Every row gives one point. To make a cloud, some directions were put in groups of two or more. Within a group, all points are equally far from the middle, so they leave a hole (a ring in 2 directions, a hollow ball in 3). The other directions are filled evenly. Then the cloud was stretched, turned, moved and blurred a little. Count the holes, and give their numbers of directions, smallest first.
In the rows, zero is written as 128.

Cloud (22 x 3)
[[120 105  81]
 [121 183  84]
 [142 127 184]
 [155 178 104]
 [ 58 111 142]
 [108 113 192]
 [149 140 174]
 [ 63  96 142]
 [144  97 107]
 [ 79 140 156]
 [114  99 193]
 [139  87 174]
 [ 94 133 175]
 [ 94 126 180]
 [181 141 104]
 [114 179  72]
 [121  89 188]
 [165 103 128]
 [ 86 167  79]
 [135 101 190]
 [178 144  95]
 [178 120 134]]
Holes: 1 (3)

Cloud (31 x 4)
[[181 176 132  92]
 [133 174 121  74]
 [163 193 113 136]
 [ 92 133 148 193]
 [185 185 121 105]
 [ 89  99 177 100]
 [118 129 191  95]
 [197 138  93 143]
 [153  85 108 127]
 [116  65 178  93]
 [118 113 139  92]
 [107 212 140 107]
 [119 213 125  89]
 [159 163  93 162]
 [160  95 124  77]
 [156 138 173 102]
 [160 136  76  91]
 [170 176 132  75]
 [125 105 153 178]
 [180  95  93 135]
 [100 114 131 182]
 [102 120 164  90]
 [184 191 117 101]
 [177 137 110  55]
 [162 203 120 113]
 [107 163  99 101]
 [129 167  87  90]
 [127  95 124 109]
 [106 158 151 178]
 [120 162  81 168]
 [141 198 136 115]]
Holes: 1 (2)

Cloud (52 x 6)
[[104  69 141 128 152 102]
 [ 75  75 132 147 135 113]
 [212  80 138 141 138  54]
 [ 85 131 135 146  73 118]
 [107 110 126 135 168  98]
 [164  99 140 172 151 128]
 [118 194 154 136 109  88]
 [ 64  91 209 143 135 179]
 [147 163 126 189 167 116]
 [ 54  84 143  70 159  94]
 [138 158 164 128 143 163]
 [107 163 108 201 212 115]
 [ 56 195 135 135 137 125]
 [149 141 129 120 156 162]
 [ 86 118 111 105 146 127]
 [ 87 126 137 125 111 170]
 [105 142 108 135  84 124]
 [ 71 144 116 150 185  76]
 [ 78 122 139  97 141  84]
 [113  95 122 139 114 159]
 [159 174 138 127 109  92]
 [175 144  87 146 177 104]
 [102 159  84 138 119 152]
 [139  80  80 167 153  70]
 [ 65 158 144  95 159  56]
 [176  73 134 105 162  65]
 [127 120 226 148 184 100]
 [154 112 125 100  56  76]
 [106 118 126  65 150 115]
 [ 96 118 189 164 128 101]
 [111 184 103 118  98 117]
 [147  87 202 122 100  78]
 [ 66 117 134  70 158  69]
 [ 80  81 163 163 139 138]
 [132 128 112 140  81 156]
 [144 117 174 166 105  94]
 [140 108 138 103 145  57]
 [152 130 124  96 205  81]
 [ 76 183 114 102 127  41]
 [ 41 123 145  46 160  98]
 [ 63 117 124  64 129  41]
 [ 77 121 145  70 115  98]
 [ 81  70 139 125 127  85]
 [147 120  99 146 201 128]
 [ 89 137 139 148 165 153]
 [ 50 182 130 113 113  77]
 [ 63 105 180 159  98 135]
 [108 136 178 101 181 105]
 [134 135 124  83 174 107]
 [143 124 187 137 138 132]
 [ 65 126 115 122 129  52]
 [115 125 172  87  80  82]]
Holes: 0

Cloud (78 x 8)
[[ 88 130 113 120 170 159  72 111]
 [178 115 123 110  62 155 134 149]
 [168  75  61 112 157  83 131 174]
 [109 186 135 107 143 106  80 178]
 [168 109 128 177 140 103 173 205]
 [126  80  86 141  84 140 104  92]
 [106 108 189 188 105  96  93 136]
 [206  77 108 130 115 130 140  71]
 [169 138 101 108  43 130 134 152]
 [181  77 122 127 118 130 157  46]
 [ 99 118 119 153 159 145  63  81]
 [106 125 129 176 151 125 102  58]
 [ 97  85  69 123 166 138 175 162]
 [134 145  67 156 134  81 122 159]
 [ 73  98 104 102 167 135  81 130]
 [ 73 124 134  92  83  99 177 131]
 [ 69  89 141 156  92 107 114 151]
 [175 118 171 115  86 143 138 142]
 [ 95  99  83 177 112 120  76 129]
 [161 202  84 124  84 150 102 146]
 [158 174 148 170  67 122 178 123]
 [128  95 106 122  65 126 103  80]
 [ 88 130 137  75 126 159 159 177]
 [ 95 142  85 110 106  93  84  93]
 [157  81 112 152 142  45 146 122]
 [126 131  71 160  96 123 165 127]
 [ 90  86 184 153 175 107 144 114]
 [173 134 127 154  68  84  73 112]
 [109 169 121  93 107 140  82  56]
 [133 132 145  57 125 121 111 107]
 [111 107 129 174 124 135 133  48]
 [166 189 155 150  42 114 119 150]
 [179  94 174 183 110  88 160 153]
 [170  83 181 172 131  70 148 109]
 [191 167 133 102  77 140 106 124]
 [136  74  76 113 171  78  92 173]
 [122  90 190 133 176 103 151 122]
 [120 145 111 127 120 155  92  39]
 [ 42 187 156 114 115 130 106 126]
 [127 110  95 185  93 146  80 145]
 [104  77 136 142  92 102 153 189]
 [149 161 103 193  81 127  65 126]
 [135 194 164  81  94 124 159 141]
 [163 142 145  95  96 120 194 191]
 [ 87 100 141 174 104 103 156 204]
 [141  45 123 163 184 105 104  94]
 [133 143  74  92 136 113 182 134]
 [129  68 164 120 112  74 178  88]
 [111 124 115 159 132  56 142 105]
 [108  58 175 179 155  83 144 120]
 [116 139 122 207 106 103 159 171]
 [130 215 150 151  59 153  94 134]
 [150 187 138  70  94 141 112 114]
 [185 153 153 153  75 108  83 142]
 [114 151 169  92 125 110 177  72]
 [157 175 138 115  95 110 196 172]
 [169 148 158  79 102 139 121 128]
 [107  47 105 105 168  99 183 114]
 [202 115 119 107 169 132 164 132]
 [108 189 153 137 110 164 180 114]
 [145  42  82 136 178  74 111 145]
 [128 127 110 157 100 132 104 221]
 [173  74 128 145 106 139 209 150]
 [ 94 141 105 111 149 175  90  76]
 [138 120 161 201 140  77 119  90]
 [125 151 166 191  64  63 134 146]
 [152 127 165 128 100 125 177  46]
 [132 113 121 133 159 176 190 156]
 [ 90 138 149  92  94 164 107  69]
 [117 173 182 136  73 150 168  70]
 [ 80 114 108  85 109 130  97  75]
 [ 78  92 117 121 121 105 120 196]
 [146  41 111 140 182  96  93  98]
 [147 206 178 134  85 122 139 153]
 [151 110  57  78 118 104 128 156]
 [ 60 104 184 173 128  97 121 119]
 [122  81 142 148 137  80  59 133]
 [161 145 171 188  75  80 140 175]]
Holes: 3 (2, 3, 3)

Cloud (99 x 9)
[[171 158  99 127 143 119 105  80 122]
 [180 176 178  82 169 142  87 122 103]
 [198 120 171 141  96  99 110 186  53]
 [105 151 166 120 127 155 139  66 170]
 [124 145  85 104 103 127 219 117 206]
 [133  92 149 164 145 133 173 209 129]
 [138 208 139 105 113 108 145 161 166]
 [150 114  92 185 116 117  42  66 129]
 [173 131 103 162 100 165  95  86 162]
 [114  94 185 124 138 149  91  98 187]
 [163  97 148 139  96  88 134 145 172]
 [129 100 121 130 118 151 136 101  80]
 [128 144 187  85 162 112 163 127  78]
 [137 133  65 113  71  80 132 148 110]
 [107 129 161 111 105 144 161  94 237]
 [169 150 146 141 134 130  56 127 119]
 [170 103 225 154 121 163 120 117 155]
 [102 126 129 114  86 111 131  83 153]
 [149 131 170 186 169  93 131 189  91]
 [165  63 163 194 144 165 104 122 167]
 [117 101 169 181 179 158 107  73 202]
 [162  89  75 144  81 133  97 128 175]
 [123 184 103 125 116 108  53 145 121]
 [131 195 185  99 127 136 166 143 161]
 [163  69 123 180 125 135  58 122  92]
 [143 180 229 103 150 122 119 113 123]
 [200 147 129 171 116 124  99 188  79]
 [122 144 134 169 105 122 114 108  93]
 [120  92 174 166 124 102 143 127 135]
 [117 101 142 133 108 116 125 103 108]
 [104 165  78 153 112 105 114  70 129]
 [138 181 156  63  71 172 117  91 203]
 [181  96 145 101 129 138 143 154 159]
 [142 134  95 169 111 104 135 195 107]
 [173 114 193 105  86 130 114 117 147]
 [163 164 195 102 145 182 132 101 154]
 [152 107 198 112 111 169 202 153 186]
 [166 111 177 104 151 129 138  89 189]
 [114  75 180 194 128 163 141 101 193]
 [105 104 155 145 176  98 102 150 166]
 [156 141 116 115 137 131 146  58 193]
 [139 105 120 141 157 106 132  97  51]
 [ 41 139  62 167 142 134 125 118 182]
 [212 141 168 138 120 114 109 177 121]
 [151 131 143 114 101 145 229 156 186]
 [ 90 135 122  93  91 106 106  75 142]
 [ 93 182 159 156  95 169  83 116 166]
 [174 144 215 160 134 145 104 114 125]
 [146 139 180 162 156 164  99 120 180]
 [132 144 185 131 152 108 138  80 129]
 [135 113 157 177 146 158 171 209 149]
 [104 124  74 179 140 107 194 176 186]
 [144  63 139 132 130 120 168 156 148]
 [ 73  90 129 145 129 134 166 137 178]
 [185 110 145 123 143 144 146 184 100]
 [136 133 190  77 118 178 161 124 125]
 [182 120 186 148  38 163  98 131 125]
 [142 121  92  90  67 153  65 103 187]
 [234 108 148  87  77 177 165 171 115]
 [131 169 137 103 125 135 174 170 138]
 [138 131 139 160 217  99 166 122 121]
 [151 118 182  97 174 158 185 178 140]
 [121 130  89 187 141 109 109 146  92]
 [165 115 158 146 181 142 122  57 156]
 [152 112 147 185  87 204 113 120 126]
 [211 127 126 107  97 164 158 154 148]
 [112  98 148 170 163 160 139 166 115]
 [155 139 139 157 176  80 162 152 152]
 [ 93 123 158 159 122  89  86 151 141]
 [145 109 169  97 142 138 132  16 146]
 [134 148 181  86 164 125 161 165  86]
 [ 99 121 140  89 134 136 110 156 209]
 [125 139 133 118 113 114  67 115 195]
 [121 133 240 164 152 165  80  96 152]
 [172 144 122  73  64 184 147 101 165]
 [167  81 202 125 115 181 144 174 123]
 [ 96 123  73 116  94 142 165 129 185]
 [135 191 171 133 154 145  63 144  77]
 [120 112 169 186 147 132 118  64 122]
 [172 153 170 131  95 130 177 127 180]
 [118 190 206 121 173 149 121 123 114]
 [110 154 121 153  74 155 162 197 209]
 [165 119 164 111 189  87 134 116 105]
 [127 146  61 121 113  59 142 123 121]
 [171 134  58 105  95  63 117  88 138]
 [138 157 132 164  30 159  78 137 214]
 [ 60 135 123 167 134 169 128  84 229]
 [109 161 100 134  86 107 131  67 163]
 [141  80 126 188 138 174 158 160 167]
 [ 87  74 143 174 108 122 142 206 204]
 [159 156  68 123 132 106 160 123 155]
 [174 139 184 112 189  90 211 191  87]
 [ 87 186 150 133 132 106 111 112 145]
 [ 88 153 143 119 101 184 122 140 218]
 [132 173 158  86 146 103 144  55 133]
 [ 96 129 189 149 154 158 143 156 111]
 [167 143 171 108  68 150 129 105 182]
 [118 137 106 136  88 126 212 135 194]
 [117 106 179 147 117 152  80  84 184]]
Holes: 1 (4)

Cloud (99 x 9)
[[125 116 137 143 165  87 182 181 133]
 [ 99 114  77 163 146 105 161  64  92]
 [108 203 184 188  83 147 106  92 134]
 [117 178 122 165  89 167  99 147 105]
 [159  83  90 119 105 140  88 118 103]
 [135 126 125 105  98 107 203 143 216]
 [110  97 142 171 158 131  73 127  58]
 [122 118 198 155  91  93 106 158 125]
 [137 147 118  63 126 166 137 107  66]
 [147 219 130 131 155 106 136 134 180]
 [ 52 122 153 143 150 163 132 112  98]
 [166 148 175 127 120 108 182 172 198]
 [165  75 103 169  98 139 155 148  95]
 [158 209 181 152 126 112 161  82 117]
 [139 123 108  25 177 157 103 178 142]
 [159 105 122  79 190 110 139  93 119]
 [104 238 168 168 104 135 133 105 121]
 [140  99 151 174 139 186  69 107 131]
 [115 110 100 219 113 155 146 116  88]
 [131 144 171 175  68 114 199  83 167]
 [171 127 186 143 120 125  92 206 163]
 [ 86  86 110 144 156 189 128 107 147]
 [ 99 156 159 116 105 206 115 119  96]
 [133 194 164 128 137 164 105 177 173]
 [149 169 171  87 151 100 197 114 161]
 [ 94  55 130 184 136 160 123 116 152]
 [120 144 198 169  56 150 129 170 161]
 [137 123 147 206 111 185  96  85  94]
 [172 129  85 166 126 121 131 107 143]
 [ 93  73 115 197 151 138 100 184 152]
 [110  93  93 111 134 183  80  78  86]
 [ 95 178 120 120 169 137 134 139 193]
 [139 188  74 134 126 140 161 127 163]
 [105 193  97 100 104 118 162  74 142]
 [123 188  81 107 180 143 163 141 155]
 [ 86 228 146 138 158 130 124 131 125]
 [117  96 173 180 177 108  86 143 156]
 [129 145 196 220  69 136 160 116 125]
 [143 173  95 115 129 192 131 145 121]
 [151 106 134 146 130  77 136 154  86]
 [141 160 180  78  96 122 151 127 122]
 [131  56 144 100 150 161  98 122 168]
 [136 131  92 136 127 168 151 104  41]
 [143  82 126 164 103  89  83 174 187]
 [105  77 126 156 166  80  80 199 175]
 [165  84 133  77 168 174  57 170 115]
 [ 80  84 174 107 187 138  94 162 166]
 [ 79 118 148 153  89 129 113 145 201]
 [126 189 104 134  88  55 189 107 152]
 [131 128 149 170 118 142  40 177 164]
 [103  99 104 192 130 185 145  97  83]
 [142  80 121 118 171 103 176 123 177]
 [ 85 104 199 143 172 130  99 127 136]
 [137  98 153 139  99 166 164 116  81]
 [133 134  60 115 155 159 185 131 138]
 [175 170  89 141 177 113 135 123 128]
 [157 176 180 160 113 120 176  85 100]
 [168 122 123 129 146  42 169 152 138]
 [108 128  82  94 116 127 125 138 188]
 [178 128 127 115 135  52 130 195 176]
 [130 206 156 126  91 187 137 107  96]
 [109 178  72 128 193  96 137  93 113]
 [ 87  34 145 163 121 173 101 150 135]
 [163 121 149  81 148 122 189 144 182]
 [111 149 111 156 103 172  70 144  93]
 [146 141 119  77 121  82 161 203 212]
 [174 133 130 154  93 148 167  92  73]
 [ 86 156  99 115 216 166 111 137 117]
 [137  88 145  75  97 151 129 132 177]
 [ 91 115 133 169 190 153 116  89  64]
 [178 145  73  90 117 108 130 159 163]
 [101 158 105 188 128 154  86  82  75]
 [132 196 176 158 152 101 104  96 141]
 [ 77 124 156 102 176 129 105 155 198]
 [128 158 189 156 111  79 125 182 132]
 [173 103  79  77 113 163 132 113 103]
 [ 95 165 185 110 161 183  71  90  90]
 [129 183 184 175 117  79 195 130 145]
 [147  59 106 159 104  92 180 129 177]
 [ 98 121 114  62 169  78 128 186 182]
 [112 126 112  74 175 174 113 109 174]
 [112 198 148 145 141 190  93  65  65]
 [114 146  90 137 165 120 204  96  74]
 [170  87 154 101 161  92  91 171 131]
 [102 185 125 104 188 145  71 138 160]
 [130 121 164 129 129  45 135 136 164]
 [ 91 170 112  51 185 123 113 102 139]
 [ 67 101 158 157  87 138 114 147 181]
 [150 152  72 158  94 105 178 123  86]
 [150  92 133 123 115  94 166  84 103]
 [163  91 114 181  87  99 161 100 149]
 [ 87 146 124 125  89 120 140 167 125]
 [130 106  96 188  99 113 212  89 116]
 [146 112 120 121 122 163  50 122 141]
 [160 130 146  73 125 132 129 100  82]
 [108 205 141 130 141  88 190 161 147]
 [ 85 163 158 112 100 152 118  80 151]
 [127 180 143 176  71  67 174  92 165]
 [150  68 161 118 100 125 121 136 190]]
Holes: 3 (2, 3, 4)
